Each row of a before or after table is a point. One or more steps were done to the points. Then noise was added and the rows were shuffled. The steps act on columns, c1 being the first. Name the steps. A step turns or swaps two columns, mirrors them in a line or flattens them onto one, adds a multiple of one to another, or multiplies or shifts one. Angles are multiples of 10 degrees, from the lower column toward the higher: turns from -170 to 170, lines from 10 to 170 but not 90. Use the fewest steps. Two steps may share a column if one is a turn and the other turns, adds or multiplies; they go together, in the order done. Otherwise the lowest column goes first.
In the rows, 128 means zero.

Before (13 x 2):
[[ 95  89]
 [107  74]
 [128 132]
 [137 125]
 [138  97]
 [134  63]
 [150  81]
 [143 125]
 [122 125]
 [113 141]
 [194 103]
 [157  98]
 [ 85  64]]
After, 13 rows:
[[134  77]
 [142 140]
 [128 121]
 [184  91]
 [191 164]
 [150  53]
 [123 129]
 [136 134]
 [157  80]
 [181 115]
 [110 126]
 [170 134]
 [157 116]]
Steps: turn c1 and c2 by 50 degrees

Before:
[[ 99 115 146 116  88 120]
 [ 50  88 145 150  89 172]
 [ 97 129 111 182 117 100]
 [ 69 136 107 113 145 144]
 [109 142 135 122 126 155]
 [100 117 134 179 109 115]
 [142 205 175 107 115 104]
 [109 223 171 101 126  99]
 [ 73 103 184 111 120 137]
 [139 197 169  93 108  83]
 [111 128 160 181 132  97]
 [142 198 151 122 158 122]
 [114 148 111 176 117 157]
 [ 97  95 119 114 119 157]]
After:
[[108 141 137 122 125 136]
 [ 69 137 106 114 144 125]
 [139 196 168  91 106  64]
 [ 72 100 183 110 124 118]
 [100  94 119 112 120 136]
 [141 204 175 108 115  86]
 [ 50  87 146 150  87 151]
 [142 197 149 122 156 105]
 [ 98 115 146 117  87 100]
 [101 116 134 179 108  95]
 [106 222 171 103 127  78]
 [111 126 160 183 131  81]
 [114 149 112 178 116 136]
 [ 97 126 110 182 115  80]]
Steps: shift c6 by -20

Before:
[[103  83 167 127 123  94 155 103  91 155 146 163]
 [186 173 189 182 167 132 110 171 177  72 134 196]
 [165  73 140 157 154 142 105 178 173 106 117 109]
 [146 149 119 153  84 111 159  83  96  71 122 110]
 [137 110 167 172 156 103  93 127 185 151 169 111]
 [126  88 134 149  88 139 135 136 151 146  85 129]
 [145  87 104  93  82 144  76 134 156 117 163 184]
 [152  89 177  90  78 107 119  89  91 110  84 187]
 [197 148 116  94 164 141 141  95 115 155 119 109]
 [160 144 117 144 116  92 132 176  90 162  77 111]]
After:
[[184 157 190 185 182 133 101 173 172 135 133 248]
 [146  79 116 150 142 113 122  81  97  93 121 152]
 [ 97 125 170 124  77  93 148 101  87 112 150 211]
 [137 164 166 168 116 104 119 124 184 160 174 157]
 [157  89 183  92  79 112 114  90  91 140  86 237]
 [155 116 119 149 143  84 138 179  91 133  75 163]
 [161 166 147 164  73 140 109 176 169 140 114 158]
 [196 162 119  91 155 143 139  99 112 124 123 157]
 [126  94 139 145  79 140 140 139 152 129  84 178]
 [149  91 109  96  83 144 102 136 157 173 163 232]]
Steps: mirror c2 and c5 in the line at 50 degrees; multiply c10 by 0.4; turn c7 and c10 by -60 degrees; shift c12 by 50

Before (12 x 24):
[[ 91 169 118  94 150 164 160 163 125 151 145 143 136  82 207 114 126 166
  130 130  65 105 140 109]
 [113 148 121 103 122 119 141  77 121 167 108 165 154 154 147  48 141 132
  142 164 164 128 128 104]
 [120 163  95 168  93 126 127  74  98 167 148 163 123 162 120 175 137 134
  135 110 161 169 106 125]
 [116 135 136 170 145 177 138  66 116 146 128 169 122 128  78 108  99 163
  148  97 126 118  79 108]
 [136 160 119 225 120  91 158 108 167 134 149  95 101 166 109  89 105 131
  139  70 140 202 119  89]
 [158 115  86  96  99 159 173 103 179 145 163  86 159 116 136 105 117 115
  133 131 160 126 164  97]
 [ 99 126 126 116 142 118 147  82 188 151  46 154 177 119 147 125  97  84
   60 185 127 161 130 128]
 [146 156 154 127 158 130 144 122  90 174 144 193 105 173 180 111  99  92
  108 180 166 144 171 130]
 [112 136 146  88  68  67 119  99 203 125 117 146 121 198 123 111  62 139
   96  80  88 169 127 156]
 [158 169 172 155 107  81 128  68  83 111 118  84 150  71 151 144 165 141
  112 126 118 169 165  97]
 [105 145 160 114 156 113 181 119 126 145 160 149 144  94  99 128 156 111
  182  99 126  64 185 134]
 [ 66 127 157 104 125 142 157 163 126 175 141 138  83  89  87 115 154 111
  129 147 143 157  94 129]]
After:
[[152 146 161 123 154 143 178 117 111 146 162 131 148  89  97 128 158 110
  179  90 132  63 185 133]
 [188 171 175 178 103  88 126  69 135 117 156  65 149 143 149 146 134 136
  114  64 117 170 164 101]
 [146 113  85  69  97 170 173 105 111 146 130  97 160 159 137 104 101 112
  134 105 161 126 162  95]
 [ 87 150 153 160 163 147 142 120 117 170 134 195 101 171 175 107 136  92
  107 178 166 146 173 123]
 [127 125 121  65 143  61 146  87 140 151  79 170 176  92 145 129 116  78
   62 139 127 164 129 123]
 [145 128 157 119 117 148 157 160 111 179 128 123  84  32  89 117 156 108
  131 182 141 155  95 129]
 [159 166 117 119 152 165 165 166  91 150 111 144 135  64 208 113 137 168
  130 165  65 107 137 108]
 [ 60 139 146  41  70  80 117  96 115 126 167 184 119 139 118 109  83 136
   94  50  88 167 125 161]
 [ 92 148 119 127 119 105 142  77 104 170 120 154 157 122 147  46 154 133
  149 117 164 133 128 104]
 [ 92 162  95 170  90 143 125  81 159 166 144 149 125 129 122 178 152 131
  134  54 162 172 104 128]
 [124 137 140 152 146 157 138  63 164 152  83 181 121 111  78 111 125 162
  149  34 127 114  78 108]
 [ 94 160 120 125 123 120 160 109 233 128 169 113 100 152 111  89  92 129
  138  52 139 208 120  92]]
Steps: turn c1 and c14 by 70 degrees; multiply c14 by 1.3; turn c4 and c9 by 70 degrees; turn c6 and c11 by -50 degrees; add 1 times c8 to c20; turn c12 and c17 by 30 degrees

Before:
[[ 72 156 135 108  86 104 142 126 152 136 159 101 133 141 158 145 137 113
  133 112 169 130 116 130 143 105 100 141 123 129  90 192 146 117 111 155
  142 160 122 130 122 147  99 125 115 132 150 118 140  71 102 145 103 141
  148 126 106 146 126  99 134 122 148 110]
 [109 133 139 104 151 103 123 153 151 123 155 114 133 119 147 166 121 123
  114  85 208 117 140 102 111 126 135 149  45 108 135 128 127 112 150 141
  111 142  49 137 127 148 122 128 118 137 146 140 121 148 108 145 138 149
  146 126 138 144 146 162 154 168 158 120]
 [133 147  59 136 130  96 141 138 151 100 114 125 144 119 155 154 155 114
  128 111 119 110 152 114 125 107 123 139 101 141 134 137 132 120 148 149
  140 143 141 144 116 124 120 147 129 158  71  85 130 134 130 145 107 135
   50 117 121 174 178 108 149 121  91 117]
 [123 127 137 123 148  90 107 104 157  99 109 102 156 143 102 123 124  51
  125 110 115 131 111 102 159 178 123 121 123 105 137 150 125 117 142 142
  137 150 110 133 136 106 137 128 109 131 142 137 113 133 148 124 133 136
  148 119  90 117 150 120 150 123 159 188]
 [128 112 117 126 127 113 143 153 109 134 158 113 155 116 142 140 163 148
  128  99 114 110 134 113 130 139 131 149  75 112 140 142 143 152 107 140
  144 161 134 147 140 144 114 138 166 121 120 141 143 137 115 135 110 165
  149 129 143 114 132 112 120 117 149 118]
 [128 156 135 107 134  98  98 136 156 138 130 103 155 173 146 127 121 111
   89 135 120  99 171 102 124 108 137 134 114 125 139 120 140 114 108 175
  117 135  86 102 159 142 110 127 141 115 138  96 116 112 106 149 131 138
  140 190 135 167 131 105 157 142 152 136]
 [ 74 138 142 113 145 120 125  75 138 117 111 115 138 149 123 134 127 130
  134 139 114 114 118 107 129 131 124 101 117 139 112 127 129 144 147 148
  112 159 126 148 138  43 128 115 117 188 128 135 110 136 108  67 108 170
   65 119 117 111 149 112 123 116 157 128]
 [129 140  98 197 134 130 135 138 148 142 156 116 106 111 127 151 142 124
  102  96 133 129 147 152 156  98  90 142 134 137 122 126 142 110 138 133
  138 142 100 146 126 146 122 146 121 107 137 132 146 138 120 140 110 138
  117 134 129 114 112 116 128 131 135 114]
 [122 160 114 103 149 107 133 147 159 125 111 107 102 115 118 139 144 132
  131 145 123 115 111 143 137 106 130  98 131 141 126 124 136 130 111 143
  116 157  96 128 126 123 115 108 109 153 155 139 108 130 113 148 121 137
  129 163 108 114 116 105 148 117 159 116]
 [133 146  96 187  81 125 138 152 131 147 149 115  90 112 147 121 128 149
  110 135 157 132 123 145 151 165 127 150 118 119 110 127 177 145 105 139
   99 139 109 122 180 139 122 138 128 126  84 138 249 146 118 155 170 147
  146 120 127 111 125 182 118 158 114 123]
 [117 149 137 144 144 159 142 151 123 112 110 162 152 125  83 126 126 145
  114 135 128 131 118 128 147 104 131 140 132 111 104 158 140 152 126 139
  136 139 138 147 120 147 113  90 121 118 111 139 166 131 189 142 106 135
  121 116 140 122 143 114 146 130 130 115]
 [104  57 119 105 144 135  70 156 142 136 116 131 139 120 153 147 148 143
  129 134 115 125 133 144 135 121 138 140 123  99 125 121 141 138 146 140
  143 138 133 139 140 135 132 148 117 123 155 134 110 141 115 151 164 133
  117 158 131 143 125 153 145 186 147 124]
 [108 138 120 137 105 103 143  58  31 132 124 112 115 114 155 157 107 117
   84 111 124 130 121 109 153 127 102  68 120 140 142 128 127 125 132 143
  138 155 125 133 137 142 101 149 129 109 130 138 108 104 104 122 174 163
  140 118 142 136 114 126 123 125 102 146]
 [133 157 135 152  66 118 142 135 150 103 109 122 136 120 141 147 111 112
  111 128 206  62 198 103 147 103  81  99 133 117  78 118 125 154  86 153
  104 100 133 135 132 123 110 143 139 127 103  74 113 146 153 107 104 172
  148 191 106 128 115 100 149 160 143 145]]
After:
[[128 152 116 123 127 114 142 154 108 132 158 113 153 115 122 141 163 148
  126  98 113 111 133 115 131 139 131 146  80 112 137 144 145 152 109 137
  142 146 135 142 141 142 116 134  53 117 124 109 145 135 115 138 114 167
  149 131 145 110 130 112 120 117 148 121]
 [102 207 119 107 141 137  72 156 139 137 115 130 140 120 126 147 150 144
  131 133 116 123 135 142 136 123 138 143 123 104 125 119 141 140 144 139
  144 145 131 137 140 116 155 146 150 123 154 100 111 140 115 147 166 134
  113 161 133 138 126 153 145 185 148 126]
 [121 120 140 125 148  90 106 101 158  99 106 101 155 142 151 123 127  55
  126 112 113 130 113 100 161 177 122 117 103 106 136 150 128 119 142 141
  138 129 108 134 137 137 130 129 171 129 142 106 115 132 151 126 136 140
  143 118  90 107 150 123 147 121 161 185]
 [125 108 137 108 132 101  94 139 153 136 127 104 152 173 104 126 121 112
   85 133 122 101 171 105 123 109 140 136 132 124 140 117 140 112 110 173
  116 143  85 100 159 123 153 128  98 112 138  71 116 110 107 149 129 138
   88 187 134 109 133 104 153 143 152 135]
 [108 128 120 140 107 100 145  60  30 133 122 114 118 113 100 158 109 114
   82 111 125 130 118 110 153 126 101  72 139 138 140 125 129 126 132 145
  139 156 126 135 135 116  94 152 120 109 131 108 108 103 105 121 174 162
  122 117 140 114 114 126 125 130 102 147]
 [132 113  97 195 136 130 135 138 150 143 156 113 103 114 124 152 144 121
  103  97 131 128 145 153 160  98  90 141 135 134 123 125 140 106 142 134
  137 144 100 144 124 108 125 145 132 107 141 101 145 139 124 140 112 139
  138 130 132 139 114 117 129 134 134 115]
 [117  91 140 144 145 159 143 152 125 114 109 162 153 122 162 130 128 142
  112 135 128 131 122 124 150 104 131 140 110 109 107 161 140 153 125 138
  135 109 133 147 121 108 106  93 131 118 110 110 165 131 189 141 107 137
  134 118 137 137 142 114 149 132 126 114]
 [124  96 115 101 150 107 133 147 159 126 110 107 102 115 127 139 144 133
  130 149 121 115 111 146 134 105 130  98 131 140 128 124 136 132 111 145
  118 160 100 129 125 122 136 106 162 150 153 107 106 132 110 149 119 134
  142 164 105 129 114 106 152 120 164 117]
 [108 131 140 107 152 102 121 152 152 123 154 114 134 118 109 166 119 124
  114  89 209 116 142 102 110 124 134 152  60 110 137 130 129 112 146 140
  111 142  52 137 128 103 119 126 143 137 145 109 124 146 107 146 139 151
  114 125 138 107 142 161 157 166 159 115]
 [133 118  97 188  83 126 137 154 131 150 154 115  96 114 100 122 129 152
  110 135 155 134 122 145 151 165 129 149 134 120 109 127 179 143 104 142
   95 140 107 120 178 116 116 138 121 124  85 107 248 145 116 155 169 145
  147 118 125 111 125 181 117 157 115 120]
 [ 76 116 141 116 144 120 126  75 135 115 107 115 137 147 127 134 127 126
  134 141 113 115 115 105 129 129 126 101 117 139 112 126 129 146 147 145
  109 164 125 147 139 204 122 117 177 185 128 106 108 135 106  64 104 171
  136 121 119 192 150 111 123 118 158 128]
 [ 70 113 134 111  84 107 142 126 152 138 159 101 135 139  89 142 138 113
  132 115 174 129 116 131 145 106 101 141 150 130  89 193 144 117 108 156
  142  94 123 129 120 101  99 121 146 132 146  87 140  69  99 146 102 142
  115 126 107 106 125  99 134 124 150 111]
 [132 104 135 149  67 116 143 136 149  99 109 119 135 120 106 148 112 113
  112 129 206  64 197 107 145 107  81  99 149 117  81 118 124 152  85 150
  106 109 133 139 130 143 156 143 109 127 102  44 112 149 151 107 102 174
  134 193 106 109 115 100 147 159 143 147]
 [132 119  60 134 133  94 140 140 151 103 114 127 145 121  97 157 155 113
  128 112 118 109 154 112 124 106 121 137 126 141 134 136 131 119 147 151
  141 135 142 144 116 134 112 146 127 156  72  55 131 136 132 147 105 139
   71 120 118 197 178 106 145 120  87 120]]
Steps: turn c2 and c15 by -160 degrees; add -0.7 times c15 to c29; add -1 times c32 to c38; multiply c45 by 2; turn c42 and c45 by -160 degrees; add 0.7 times c56 to c43; shift c48 by -30; mirror c55 and c58 in the line at 140 degrees

Before:
[[135 146 143 133 154 122 205  54 147 123  72 151 157 148 180 169 170 107
  156 129 188 103  95 161 110 141 109  92 129 144 124 154  84 186  88 148
  193 159 106  52 138  88 111  87 116 148 110  98 118  94 119 145 136 110
  101 112 103 145 128 137 166 138 112 136]
 [ 77 137  91 168  73 131 155 161 125 116 137 111 132  79 118 113 111 135
   37 109 125 111 126 100 111  72 123 116 123  95 100 130 176  78 137  99
   83 111 119 149 151 181 153 146 150 101 137 164 113 153 105 109 109 133
  129 147 113  77 125 138 147 113 154  98]
 [ 95 130 118 180  79 140 122 143  70 124 117 118 158  96 119  97  87 172
  117 111  94 132 102  96 128  96 129 164 140  77 115  92 158  73 130  96
   84  83 110 138 184 171 139 129 176 104 166 187 145 179 146  75 111 115
  138 166 102  82 124 130 138 153 147 100]
 [142 164 140 173  58 192 140 196 123  88 113 157 157 132 101  89 143 198
  103 115  87  92 149  98 123 149 117 131 152  58 124 127 121 126 135 115
   99 105 130 133 157 210 101 152 163  90  90 153 128 177 163 159  92 153
  141 133 159  93 157 160 161 188 158 149]
 [128  82 120 112 130  84 202  90 119 217  80 199 127 152 153 137 190 128
  103  95 150 134  76 123 185  95  60 103 102 155  94 161  97 147  83 158
  149 177 129 101 192  90 166  98  85 166 146 154 138  97  97 124 100 120
  138  96 165 149 162  77 138 105  61  73]
 [ 79  78  90 182  83 118 150 104  91 115 118  98 112  82 116  81 120 132
   52 120 103 132  70 123 183  75 114 150  81  91 116  81 162 137 101 148
  125 105 140 188 194 159 179 107 147 118 189 155 131 124 125  99 139 131
  162 130 108 122 165  70 104 134 134  72]
 [152 151 132 133 147  92 231  72 155 169  84 139 207 126 180 105 165  83
  142 131 174  75 103 158 137 168  86 102 165 139  87 165 117 181  86 111
  204 122  83  94 133  94 104 113 108 163 129  82 134  82  93 144 112 127
  105 112 138 124 106 194 152 143  77 133]
 [177 136 158 136 164 107 191  61 151 204  98 123 155 148 142 105 161 109
  104 120 134  81 114 159 127 154  98 100 160 144 127 149 116 147  94 136
  170 167 124  86 111  72 130  97 118 136 106 116  98  88 119 120 113 103
  116 108 110 134 112 167 141 114  93 157]]
After (8 x 64):
[[122  81 118 116 126  85 177  91 119 218  83 199 127 150 107 141 183 124
  101  95 144 133  76 122 187  56 129 104 104 149  92 169  96 148  85 157
  146 174 129 100 191  87  87  98  87 166 150 157 138  96  97 127 101 120
  145  98 164 148 163  76 140 152  57  72]
 [ 94 132 122 182  79 138 105 146  69 126 119 116 166  93 150  97  86 172
  123 110  92 136  98  97 132  82 138 167 139  77 111  91 152  72 132  90
   87  83 106 138 183 167 113 128 173 103 168 185 143 183 144  75 111 117
  110 165 110  85 128 127 137 119 144 103]
 [ 81  74  91 184  86 119 133 107  89 116 122  99 112  88 136  81 123 133
   48 118 106 136  67 121 182  70 127 152  81  85 119  82 159 135  99 148
  133 100 140 185 196 163  60 116 146 117 187 156 136 121 124  95 136 132
  107 133 108 122 161  70 105 119 139  72]
 [ 80 135  89 168  77 134 143 163 125 118 137 108 136  79 118 111 109 134
   37 119 124 108 127 102 106  76 128 113 126  90  98 125 180  78 132  97
   86 111 114 145 152 180 100 145 157 109 143 167 112 150 100 107 110 131
  124 141 109  77 123 139 142 120 156 100]
 [158 145 128 133 145  94 237  72 152 174  83 134 211 127 142  99 166  88
  143 129 171  73  99 158 135 121 122 106 161 137  85 166 115 179  88 113
  202 125  88  92 129  94 160 114 115 162 129  81 131  88  93 141 113 126
  147 120 134 121 104 195 152 181  80 132]
 [144 170 143 170  52 201 148 200 122  93 117 151 153 133 192  87 141 200
  102 115  88  94 147 100 129 136 126 132 153  60 126 124 121 130 132 112
  102 107 127 135 158 207 152 153 153  89  95 153 125 180 162 164  93 153
   99 128 155  89 155 158 159 102 158 147]
 [135 143 141 129 154 123 206  50 149 124  69 153 152 148 133 172 167 106
  153 131 190 102  98 161 112 128 126  87 131 144 123 156  83 181  88 153
  196 154 104  55 136  87 151  95 119 150 109  99 124  94 120 147 136 109
  152 108 102 144 126 130 165 187 112 136]
 [177 139 158 145 164 104 211  60 149 204  94 125 155 149 113 103 163 108
  104 118 132  82 109 160 129 156 130  94 157 147 128 151 119 145  92 137
  168 164 122  88 107  68 128  98 125 137 103 117 101  90 122 116 111 103
  144 111 116 132 113 170 140 142  93 160]]
Steps: add -1 times c49 to c26; turn c7 and c26 by -20 degrees; swap c15 and c62; multiply c27 by 0; turn c43 and c55 by 160 degrees; turn c45 and c55 by -20 degrees

Before:
[[150 135 131 107 152 140 103 118 128 120 105 125 135 115 113 141 144 124
  139 122 127 145 157 145 133 122 107 139 138 123 135 132 131 119 142 100
  135 107 163 142 128 144 148 136 147 125 134 129 113 132 124 136 141 121
  145 112 114 126 131 136 121 140 143 118]
 [134 121 140 102 158 149 102 121 126 119 107 125 140 134 111 151 140 120
  128 113 128 145 147 156 126 140 112 123 141 130 133 117 131 114 148 108
  139 127 161 136 114 141 135 147 127 112 141 118 114 141 109 125 130 112
  136 123 135 134 115 123 131 137 113 134]
 [142 143 120 145 123 129 113 144 145 127 132 157 134 118 130 116 104 127
  122 121 122 112 108 120 115 130 155 101 117 122 118 125 118 131 123 134
  139 130 125 123 143 118 118 106 107 135 100 126 150 111 125 126 102 116
  142 132 147 131 120 142 152 116 128 123]
 [108 119 128 136 120 113 129 129 148 124 151 126 113 135 140 141 116 113
  125 138 144 114 114 102 141 132 140  98 115 102 128 117 106 114  98 127
  141 124 120 117 143 123 119 122 124 140 123 121 139 128 118 120 136 128
  132 143 146 146 132 115 137 126 109 113]
 [109 108 156 120 140 118 139 101 123 119 135 134 107 142 136 130 133 116
  123 112 142 136 138 129 148 138 121 116 144 112 154 115 129 115 103 110
  158 111 120 141 136 140 130 125 120 120 141 116 112 111 108 138 146 137
  139 146 143 135 134 116 139 129 109 112]
 [140 144 110 120 142 139 120 130 124 134 129 133 156 111 118 139 129 141
  131 133 101 116 148 115 110 128 107 145 133 124 128 146 127 147 140 125
  127 114 128 127 117 127 119 127 142 132 117 129 129 135 130 140 108 109
  123 122 130 108 111 145 110 152 136 154]
 [136 153 120 112 155 145  97 129 137 126 109 149 146 112 119 149 140 126
  130 119 132 112 155 135 103 128 107 138 136 122 122 122 139 131 150 136
  129 119 142 143 109  99 138 139 155 122 124 127 123 131 130 136 115 103
  136 117 125 111 118 135 117 125 136 133]
 [140 137 128 136 131 120 143 133 146 143 156 137 151 119 154 137 116 144
  145 135 102 119 137 125 114 114 118 117 139 127 126 148 132 162 110 135
  130 145 124 127 120 108 100 120 144 150 101 144 147 146 149 156 138 119
  126 140 125 119 111 133 120 128 150 147]
 [132 134 122 107 168 147  99 115 126 114 123 122 114 131 122 149 151 131
  132 112 136 150 143 131 127 136 119 123 135 130 139 129 138 130 130 107
  132 113 150 137 118 132 139 142 134 102 145 126 109 132 120 123 127 140
  143 108 145 130 121 140 129 120 125 125]
 [107 127 133 122 149 113 130 119 138 107 141 125 119 139 148 124 122 122
  124 124 141 131 113 110 117 142 134 115 117 116 143 119 128 127 112 114
  155 125 127 142 136 145 116 123 120 140 125 116 134 126 118 120 140 136
  147 160 137 144 139 105 147 135 128 116]
 [131 134 118 132 131 113 137 123 153 152 147 161 140 104 147 125 117 142
  144 144 111 121 134 112 105 118 132 123 139 129 142 134 108 148 116 141
  119 137 114 121 127 131 115 110 152 139 105 155 143 146 133 135 138 117
  122 154 134 118 107 130 122 130 157 165]
 [121 132 135 126 119 124 141 131 140 104 139 138 110 123 149 124 123 109
  121 139 137 124 120 113 138 133 143 122 138 101 130 111 121 126 108 123
  153 129 116 124 140 139  95 124 119 144 128 111 132 122 104 122 140 142
  135 149 159 154 127 113 137 107 123 116]
 [120 114 142 130 152 117 145 124 137 127 146 129  90 149 156 119 125 105
  117 117 144 130 134 123 144 135 124 124 123 108 132 109 121 119 109 112
  140 130 133 127 139 141 108 119 120 134 134 132 141 119  98 117 130 143
  139 143 134 143 138 113 139 129 120 122]]
After (13 x 64):
[[121 132 135 125 101 124 142 120 140 104 140 138 110 123 149 124 123 108
  120 139 137 125 120 113 138 132 144 122 138 101 130 111 121 127 107 123
  154 129 116 124 139 139  94 116 119 144 129 112 132 122 110 122 140 138
  136 149 159 158 128 113 137 107 123 123]
 [140 138 128 136 137 120 143 127 145 143 156 137 151 120 154 137 116 145
  145 135 102 119 137 126 114 114 118 118 138 127 125 148 133 162 110 135
  129 145 125 127 121 108  99 147 144 150 101 144 147 146 138 157 138 119
  125 140 125 112 111 133 120 128 150 120]
 [140 145 110 120 170 139 120 132 124 134 129 132 156 112 118 139 129 150
  131 133 101 116 148 114 110 128 107 145 133 124 128 146 128 147 139 125
  127 113 128 126 117 127 119 154 142 132 117 129 130 135 137 140 107 126
  123 122 130 113 111 146 111 152 136 127]
 [108 119 128 136 104 114 129 127 148 124 150 126 113 135 140 141 116 121
  125 138 143 114 114 101 140 133 140  98 114 102 128 117 107 114  98 127
  141 124 120 117 143 122 119 113 124 140 124 121 139 127 118 120 136 141
  132 143 147 146 132 114 137 126 109 121]
 [136 153 119 112 210 146  98 135 137 127 109 149 147 112 119 149 140 148
  131 119 132 112 154 134 102 128 107 138 136 122 123 122 139 131 149 136
  129 119 142 143 108  99 139 133 155 121 124 127 123 131 136 136 116 141
  136 117 125 114 118 135 118 126 136 139]
 [107 127 134 122 191 113 130 134 138 107 141 125 119 139 148 124 122 116
  124 124 141 131 113 110 117 142 134 115 117 116 143 119 128 127 111 114
  155 124 127 143 136 145 116 116 120 140 125 117 134 126 119 121 140 128
  147 160 138 144 139 105 146 135 127 123]
 [109 109 156 121 164 118 140 150 122 119 136 134 107 141 136 130 133 107
  123 112 142 135 138 129 148 138 121 117 144 112 155 115 129 116 103 110
  158 111 120 141 137 140 129 112 120 120 141 116 111 111 120 138 147 129
  139 146 143 142 135 116 139 130 110 125]
 [133 121 139 102 218 150 102 140 126 118 107 125 139 133 111 152 139 135
  128 113 129 145 146 157 126 140 111 123 140 130 133 117 131 114 148 108
  139 127 161 136 114 141 135 134 128 113 142 119 114 141 121 125 130 141
  136 123 135 140 115 123 132 138 113 147]
 [131 135 117 133 137 113 137 136 153 153 147 162 141 105 147 125 117 142
  144 144 110 121 135 112 105 118 132 122 139 129 142 134 109 149 116 142
  119 136 114 121 126 130 115 165 152 139 106 155 143 147 134 135 139 120
  122 154 135 119 106 130 122 130 157 110]
 [151 135 131 108 200 140 103 140 127 120 105 125 135 114 113 141 144 129
  138 121 127 145 157 146 133 122 107 139 138 123 135 131 131 118 142 100
  135 107 163 142 128 144 148 118 147 124 134 128 113 132 127 136 141 134
  146 112 114 129 131 136 121 140 143 137]
 [142 143 120 145 113 129 113 117 146 128 132 157 134 118 130 117 104 142
  122 121 122 112 108 120 114 130 155 101 117 122 118 125 118 131 122 134
  139 130 125 123 143 118 117 123 107 135  99 126 150 110 125 126 102 138
  142 132 147 131 120 142 152 116 128 106]
 [121 114 142 130 200 117 145 127 137 127 146 130  90 149 156 119 125 103
  117 117 144 130 134 123 143 136 124 124 123 109 132 109 120 119 109 112
  140 130 133 127 139 141 107 122 120 134 134 132 141 119 114 117 130 140
  139 143 134 152 138 112 139 130 119 119]
 [132 134 122 107 248 146 100 136 126 114 123 122 114 131 122 149 151 116
  132 113 135 150 143 131 127 136 118 125 135 131 139 129 138 130 130 107
  131 114 150 137 118 132 139 125 134 102 145 127 109 132 125 123 127 117
  143 108 145 133 120 140 129 120 125 142]]
Steps: multiply c5 by 3; turn c8 and c54 by 160 degrees; turn c18 and c54 by -60 degrees; swap c44 and c64; flatten c51 and c58 onto the line at 120 degrees
